Each row of a before or after table is a point. The points were changed in one or more steps. Then noise was added and the rows were shuffled. The steps act on columns, c1 being the first. What was done? A step turns or swaps two columns, mirrors them in a line or flattens them onto one, adds a multiple of one to another, or multiplies or shifts one. Angles are multiples of 10 degrees, from the lower column toward the higher: turns from -170 to 170, lines from 10 to 170 but not 90. Use the fewest steps. Two steps may share a column if one is a turn and the other turns, adds or multiplies; they go together, in the order done. Otherwise the lowest column goes first.
In the rows, 128 means zero.

Before (14 x 2):
[[170  92]
 [138 139]
 [136  76]
 [142 109]
 [ 90  64]
 [102 103]
 [106 137]
 [130 171]
 [ 87  85]
 [184 153]
 [ 86 148]
 [100 115]
 [156  68]
 [164 173]]
After (14 x 2):
[[104 181]
 [105 126]
 [135 113]
 [ 84 126]
 [148 138]
 [180 149]
 [105 150]
 [147  74]
 [112  85]
 [157 170]
 [113 160]
 [175 172]
 [112 197]
 [171  81]]
Steps: mirror c1 and c2 in the line at 170 degrees

Before (12 x 6):
[[183 107 132 147 111 107]
 [120 158 115 103 155 120]
 [200 145 102 103 150 114]
 [157 109 157 113 155 147]
 [ 99 106 159 109 144 115]
 [ 94 176  56  62 144 132]
 [126 111 141 119 131 109]
 [116 117 162 144 118 164]
 [127 102  92  75 105 119]
 [110  96 112 114 145 147]
 [174 151 143 138 102 249]
 [ 98 106 153 154 156 141]]
After (12 x 6):
[[138 152 178 174  61 232]
 [120 108 114 125 138 111]
 [149 106 101 183 119 103]
 [102 156 162 119 155 131]
 [ 63 176 127  95 142 136]
 [ 76 103  51 126 109 112]
 [144 117 145 117 106 159]
 [114  96  64 107 137 153]
 [103 146 126 201 153 123]
 [154 105 122  98 150 150]
 [112 109 128 157 148 154]
 [107 107 126 100 146 120]]
Steps: swap c1 and c4; add 1.5 times c2 to c3; turn c5 and c6 by 20 degrees

Before (10 x 9):
[[137  90 110 143 155 137 127 149 168]
 [121 161  96 148 182  92 209 159 159]
 [151 117  96 115 173 129 105 147 128]
 [119 102  89 148 120 126 101 111 120]
 [101 112 102 113 148 134 171 131 149]
 [103 119 236  96 144 127 108 140 155]
 [135 145  97 126 134 143 131 133 155]
 [163  97  95 129 117 132 119 141 113]
 [ 97 121 141 103 120 107 113 153 158]
 [114 126 109 111 116  69 167  87 166]]
After (10 x 9):
[[ 87 127 107 113 117  71 165 138 243]
 [150  89 109 142 156 137 126 123 247]
 [108  99  89 149 121 126 101 132 105]
 [136 145  98 125 136 142 130 129 208]
 [133 121 142 102 120 106 115  87 217]
 [117 112 101 112 150 133 171 103 190]
 [154 115  96 117 173 129 105 139 126]
 [126 117 233  97 144 128 106 100 209]
 [152 160  96 148 180  94 209 106 220]
 [159  97  97 132 116 134 118 152  84]]
Steps: mirror c1 and c8 in the line at 30 degrees; multiply c9 by 3

Before (12 x 14):
[[156 128 119 156 123 152 134  80 121 165 111 106 127 114]
 [ 89 118  82 111 160 180 154  83 112  59 124 100 151 102]
 [108  64 175 124 130 216 116 140 145 129  92  94  78 154]
 [122  56 102 133 114 118 204 121 105 147 126 105 116 127]
 [179 145 101 101 132 123 165 100 126  71 148 129 156 144]
 [ 95 106 114 155 178 228 163 147 142 135 149  84  92 132]
 [103 143 121 183 132 194 170  75 130  60 171 202 107 107]
 [156 191 146  88  99 152 184 121 170 162 145 125 203 146]
 [115 100  86 140 150 176 157 110 154 102 117 116 176 154]
 [143 126 136 105 145 188 185 143 100  76  92 133 170 163]
 [157 102 142 157 119 111 200 144 145 140 149 119 164  88]
 [134 183 170 201  40 152 185 111 164 131 152 106 183 158]]
After (12 x 14):
[[109  64 173 123 128 163 116 209 142 131  91  96  79 155]
 [ 90 119  81 111 161 194 155 152 114  58 123 102 151 102]
 [156 128 120 158 123 181 133 125 121 165 111 105 125 113]
 [178 144 100  99 134 150 165 109 126  73 149 127 157 143]
 [135 180 171 201  39 152 184 141 164 132 154 106 184 162]
 [114 100  86 136 150 166 154 163 156 100 117 116 174 154]
 [ 94 107 115 154 176 164 164 224 142 137 149  83  92 132]
 [158 101 144 156 119 104 199 123 147 138 149 119 165  88]
 [106 141 123 181 130 208 169 158 131  60 172 203 106 107]
 [154 193 143  90  99 145 185 143 172 162 146 122 202 147]
 [121  54 102 132 113 130 205 116 104 147 129 107 116 125]
 [142 125 135 107 145 143 185 190  98  77  92 132 168 161]]
Steps: turn c6 and c8 by 60 degrees

Before (14 x 24):
[[154 133 141 120  82 110 156 103 194  86 185 126 212 143 159  96 120 100
  117  69 124 140 165 117]
 [189 172  95  91 161 117  92 132 120 134 119 149 179 173 126 104  30  97
  129 111 174 185 156 164]
 [166  86 123 159 175 150 121  55 188 125 133 109 142 164 188  85  78  28
  179 122 122 106  86 136]
 [131 171 119 145 180 157 128 129 122 143  98 103 152 151 132  99 116 226
  128 150 100 100 136 127]
 [163 136 122 156 108 120  84 136 232  93 173 106  76 164 177 124 108 101
  155 146 120  96  86 165]
 [151 130 149 143 122 162 108 145 116 104 141 153 191 170 124 128 135 178
  118 145 169  93 105 135]
 [170  95 142 215 164 217 126 112 147  65 117  53 191 120 151 109 161  98
  171 123  79 129 133 126]
 [140 167 146 134  88 112  76 165 130  90 145 140 137 130 127  57 135 148
  154 122  86 181 116 146]
 [188 138 206  80 224  85 144  93 177  82 114 144  87  74 210 141 163 140
  175  92 117  55 140 124]
 [176  87  99 121 149 164  82 110 140 116 129 120 133  93 143 110 132 125
  104 135 141  51  71  89]
 [213 140 144  81  57  72 152 113 113  97 158 179 167 143 180 140 134 115
  147 129 149 114 159 142]
 [138 178 114 120 139 129 110  99 137 180 150  94  98 133 112  78 117  85
  182 123 146 101 189 121]
 [141 156 152  64 187 121  78 129 138 167  76 111 148  77 162  91  64 139
  145 119 157 149 131  59]
 [174 131 134 132 184 149  91 128 116  34  95 146 122 129 208 119 108 108
  182  96 118 149  95  86]]
After (14 x 24):
[[173 154 136 138 110 145  90 124 119  32  92 146 125 126 203 117 109 105
   52  95 118 148  94  88]
 [171 128 147 169 109 214 124 129  92  65 118  53 191 121 134 107 159  96
   72 122  78 131 135 128]
 [142 140 146  86 143 118  78 111 164 169  76 114 147  77 167  92  61 139
   71 119 158 145 131  59]
 [187 153 208  71 135  84 145 104 170  78 114 142  87  76 208 143 159 142
   20  89 114  54 142 123]
 [192 133 100 108 147 118  95 146 145 135 117 149 178 177 141 107  29  97
   99 113 175 183 157 162]
 [167 143 170 120 109 144 121 187 135 127 131 110 145 162 165  82  78  25
   62 121 125 105  86 135]
 [161 146 117  94  98 118  82 124 156  93 173 102  73 164 171 126 106 102
  127 146 124  97  84 166]
 [139 128 139 121  84 130 107 159 135 182 147  92  96 135 128  77 116  86
   91 125 147 101 190 119]
 [131 135 120 140 154 155 129 133 116 143  98 103 152 156 148 100 121 227
   82 149  99 100 136 128]
 [172 130 118 120 157 161  82 156 136 112 128 120 133  95 127 111 130 128
  119 137 142  47  72  88]
 [157 142 154  93 113 109 152 139 162  91 186 124 214 143 158  94 121  99
  173  68 124 142 168 115]
 [213 145 152 111  76  70 154 129 146  97 160 179 165 145 178 138 131 113
  176 130 149 115 159 144]
 [142 128 115 132  86 114  78  84 121  92 149 141 138 130 137  56 133 151
  149 121  82 181 115 146]
 [151 128 130 144 136 160 111 101 117 110 142 149 192 168 123 128 137 177
  138 143 170  95 108 137]]
Steps: flatten c2 and c15 onto the line at 70 degrees; mirror c3 and c8 in the line at 160 degrees; flatten c4 and c9 onto the line at 140 degrees; mirror c5 and c19 in the line at 150 degrees
